Rows are points. The window is the flat piece filled in between its corners: a triangle in 3 columns, a solid with four corners in 4, and so on. A path goes straight from each point to the next, and from the last back to the first. After which points does the path pass through the window?

Window, 4 rows:
[[-17 -10 -10 -17]
 [-19   4  32  -5]
 [ 39   2 -44  21]
 [-46 -48  31  -8]]
Path:
(1): [-33 -29  34 -35]
(2): [-60 -15  21 -11]
(3): [-35   4  -4  23]
(4): [ 10 -19   6   4]
(5): [ 27 -23   2 -23]
(6): [ -4   0 -50  20]
(7): [-42 -34 -15   1]
(8): [ -9 -40  15  -7]
(9): [ 28  -7  28 -12]
(10): [-7  6 -2 18]
(11): [-20  36 -14  21]
(12): [ 11 -16   8 -29]
Through the window after points: none

Window (4 x 4):
[[ 32 -24  23 -36]
 [-36   4 -19  23]
 [ 47 -25  -1 -17]
 [-17  28  -3  25]]
Path:
(1): [ -9  48 -32  -4]
(2): [-16   0  24  42]
(3): [ -1 -21  28  27]
(4): [ 10   4 -46 -21]
(5): [  9   7 -25 -19]
(6): [18 -4 -4 22]
(7): [-22  -1  -2  39]
(8): [-22   7 -24 -22]
(9): [ 20 -28 -14 -60]
(10): [ 23 -20  24   6]
(11): [ 35 -32  33  14]
(12): [ 49 -33 -17 -54]
(13): [ 24 -19   0 -54]
(14): [ 35 -25  47   4]
(15): [  9 -44  17  -1]
(16): [ 22  -4  -7 -25]
Through the window after points: 1, 3, 7, 13

Window:
[[ 22 -18  -1 -16  14  11]
 [-27  30  52 -46  58  16]
 [ -7 -46  42  23   7 -60]
 [ 21  33  11  19 -19   3]
 [ 11  -2  -2  -6   6 -34]
 [-13  -2   2 -13  -8  -6]]
Path:
(1): [ 25  25  24 -45 -19   4]
(2): [-3 22  2 -8 25 11]
(3): [-6 14 13 12 34  5]
(4): [ -1   2  44 -29 -29  -2]
(5): [ 13   8  27 -16   3 -25]
(6): [  2  -1  -9   0  14 -21]
(7): [  0 -11 -28  12  27  10]
(8): [ 32 -14  30 -35  -1   0]
(9): [ 16 -18  18 -44   3   6]
(10): [11 -5 -6 11 22  1]
(11): [-21  24  -5  -4  31  24]
(12): [ 12   7  40 -52  12  -8]
(13): [ 17 -18  17  -6 -13 -27]
(14): [ -5 -16   6  40  19 -26]
(15): [-12   6  20 -14  31   6]
(16): [ -4  19  36 -36  16  -2]
Through the window after points: 5, 7, 9, 15

Window, 8 rows:
[[ 11  60 -17   1 -40  -3  13  -7]
 [ -4 -25  -4  36   6  -5 -16 -13]
 [ 29  -1  -9  27  13   1 -14  -3]
 [-10  -9 -11  20  32  -6  -6  -7]
 [ -3  -9  -7  25   9 -22  -7  17]
 [-25  -1  41 -24  -6   5   6  16]
 [-12  -9   4 -14 -11  40   2  26]
 [  1  19  -3 -30 -29 -18  18  -4]]
Path:
(1): [ 0  2 -8  1 -1 -7 16  5]
(2): [-9 -1 23 25 -1 28 35 -5]
(3): [  2  33 -16 -36 -33 -10 -19   8]
(4): [-15   1  10 -21  10   3 -16  -2]
(5): [  6   5  -3  27 -14 -18  25  12]
(6): [ 5  8 25 12 10 -2 19 18]
(7): [-25 -22 -23   2  -9 -16 -37   1]
(8): [ -6  -8  -9  -5  11   0 -22  -5]
(9): [ 4  1  0 19 10  1  7  4]
(10): [ 2 22  7  9 -2  5 29 10]
(11): [ -9  -4  -1   7  -3   5 -16   0]
(12): [ -1  28   3 -19  -7  -6 -11   8]
(13): [ -1   6   6 -11 -22  -3  31   3]
(14): [ 17  16 -11  25  -6   7  29   5]
(15): [  7  15 -17   9  -8  -4 -21  -6]
(16): [  3   7   7   4  -7  -9 -43 -29]
Through the window after points: 4, 6, 8, 16

Window (8 x 8):
[[  7 -15  13 -18  21   0  29 -29]
 [-20  54 -16   3  60 -12  -6 -48]
 [ 24  33 -21 -26 -50 -16   9  -2]
 [ 27 -32 -21  17 -58  33 -19 -17]
 [-21  23  -9 -15  29   5 -26  23]
 [-44 -33  12  14 -55  35  -2 -15]
 [ 25   3  20 -15  13  -3 -32 -47]
 [ -2  15  46  17  31  15  -6  30]]
Path:
(1): [-13  -8 -16   4 -14  -8 -11  13]
(2): [  2  20   0 -17  15  18 -15  -5]
(3): [ 25  21  15  -6 -12  42 -19  -2]
(4): [ -2 -16   3  -9  -7 -26  -7 -16]
(5): [-25  11  -2  19 -22 -56 -21 -57]
(6): [ 13  -8  -3   1 -23  41   2 -10]
(7): [-10   5   6  -6 -11  51  11 -37]
(8): [  0   9 -18  -1 -29 -44 -12  26]
Through the window after points: 1

Window (9 x 9):
[[-42   5  -4 -14  -4 -26 -16 -16 -41]
 [ 17   3  -1  -8 -46 -13  28   4  60]
 [ 38 -16  10 -30  -4   7 -43 -41  34]
 [  7 -20 -18 -13  25  21 -16 -37  23]
 [-46 -15  -5 -24   7   2 -17  23 -43]
 [ -5  18  -1   7  -9 -33 -22  17  10]
 [-48   4   3  -4   1  27 -31  -9 -35]
 [-36 -31  -1   9 -11  -7 -22  -2 -14]
 [  8  -3  12  11 -15 -13  12   7 -10]]
Path:
(1): [  8 -10 -41 -15  18  16 -48 -12 -21]
(2): [ 14  17 -42   2 -23  10  -2  22  -4]
(3): [-26  -2  42  -2  -5 -47 -22 -10  29]
(4): [-51  -4  18   8   9 -10  18 -20  -5]
(5): [-12   0 -18 -23 -12 -17 -41   4 -34]
(6): [-13 -21 -18 -11 -17  16 -34 -12 -11]
(7): [-21  20  32 -19  18 -12 -16 -19   8]
(8): [ -7   5  34   2   8 -38   0   7  16]
(9): [  3  -7  -3   5 -19   0   4   2 -16]
(10): [ 16   2  -1   8 -16  -4 -10   8  -7]
(11): [-12 -20  24 -20   2 -15   1 -27  13]
(12): [-25  18  34 -19 -13   9   6  -8  30]
(13): [ -2 -13 -29   1  -1  -7 -23  -2 -25]
(14): [ -6   6 -25   3 -10  25 -24  -7   1]
(15): [-19 -30  17 -25   1 -28  -3 -21  18]
(16): [-41  -3  11  -7  -2   3 -13 -11  -6]
Through the window after points: 2, 4, 8, 10

Window:
[[ -1   3  -5  33 -21  30   1 -16  17]
 [ 10  31 -21  -2 -33   6  34 -22   0]
 [-22 -47  37 -11  20   9   3  -7  27]
 [ 30  19   4  -9  15 -31 -16  50 -49]
 [-38 -11  -9   5 -41   9  -1 -13  22]
 [-30  -7  38 -15  36   6 -28 -11  -5]
 [ 34  20 -50 -23  32  -3 -11  26 -47]
 [-22 -13  37 -21 -19  38 -10   4  24]
 [-13 -14  31 -20  25  -1 -32  -5  47]]
Path:
(1): [ 17 -32  -5  -1 -24 -50 -37 -12 -11]
(2): [ 28 -31  -6   4   0  39 -26 -39 -30]
(3): [-35  28  19 -34   6 -34  14  44  30]
(4): [-6  3  5 -1 15  5  7 18  8]
(5): [ -1  -9   9 -16   0   4  -5 -13  -5]
(6): [  1  -3   5   3 -11 -27 -17  -5 -18]
(7): [  7  17 -12 -22  43  27  -3  32   7]
(8): [-48  58   4 -10   4  44  16 -12  14]
(9): [ 14 -46  14  -3   6 -24 -16  -8   0]
(10): [ 32 -16   8  -9 -13   0   0 -11  14]
(11): [-60  32 -37  32  -1  43 -10  12 -15]
(12): [-10  44   7  -2  31  43  28  19  -8]
Through the window after points: 4, 10

Window:
[[ 25 -11  23  28   2  13  26   4  17 -23 -41]
 [ 13 -12  44   7  32  12 -13  13  11 -16 -13]
 [-21  16  29  28   1   7  19  -4   0  58  19]
 [ -2 -14 -22   5  16   3   8  22  -4 -23  -1]
 [ -7  28  10 -12  -4  14  25 -20 -20  40   6]
 [ -2  43 -50   9   6  -1  -4 -21   2  44  17]
 [  4  -7  12  17 -26   9 -11  -2  -4 -33 -13]
 [-31  60 -34 -16  -3 -16   5   1  12  -8  40]
 [ 13 -11  25  14  16  23  22 -22  14  29  28]
 [  2  -8 -11  28  37 -11   3 -16  -7 -46 -13]
 [ 17   5   1   7  11 -29  16 -14  -1  41  19]]
Path:
(1): [-17 -12  10  19   1   2  29  -8  25   3 -26]
(2): [ 32  10  26  15   9  14 -13   9 -13 -15   2]
(3): [21 19 -4 41  9 -5 25  1  8  5 15]
(4): [-44 -17   6 -31  19  11 -29 -20  -3  12  -6]
(5): [-37  41  -8 -27 -16 -20   4 -37   7  11 -11]
(6): [  7  25 -25  20  17   7   9  25   3  -8  47]
(7): [  9  21  14  38  26  -2  21  -6 -17  15  23]
(8): [ -8  -2 -26 -28  -4   0   0  -9  36   3 -18]
Through the window after points: 1, 5
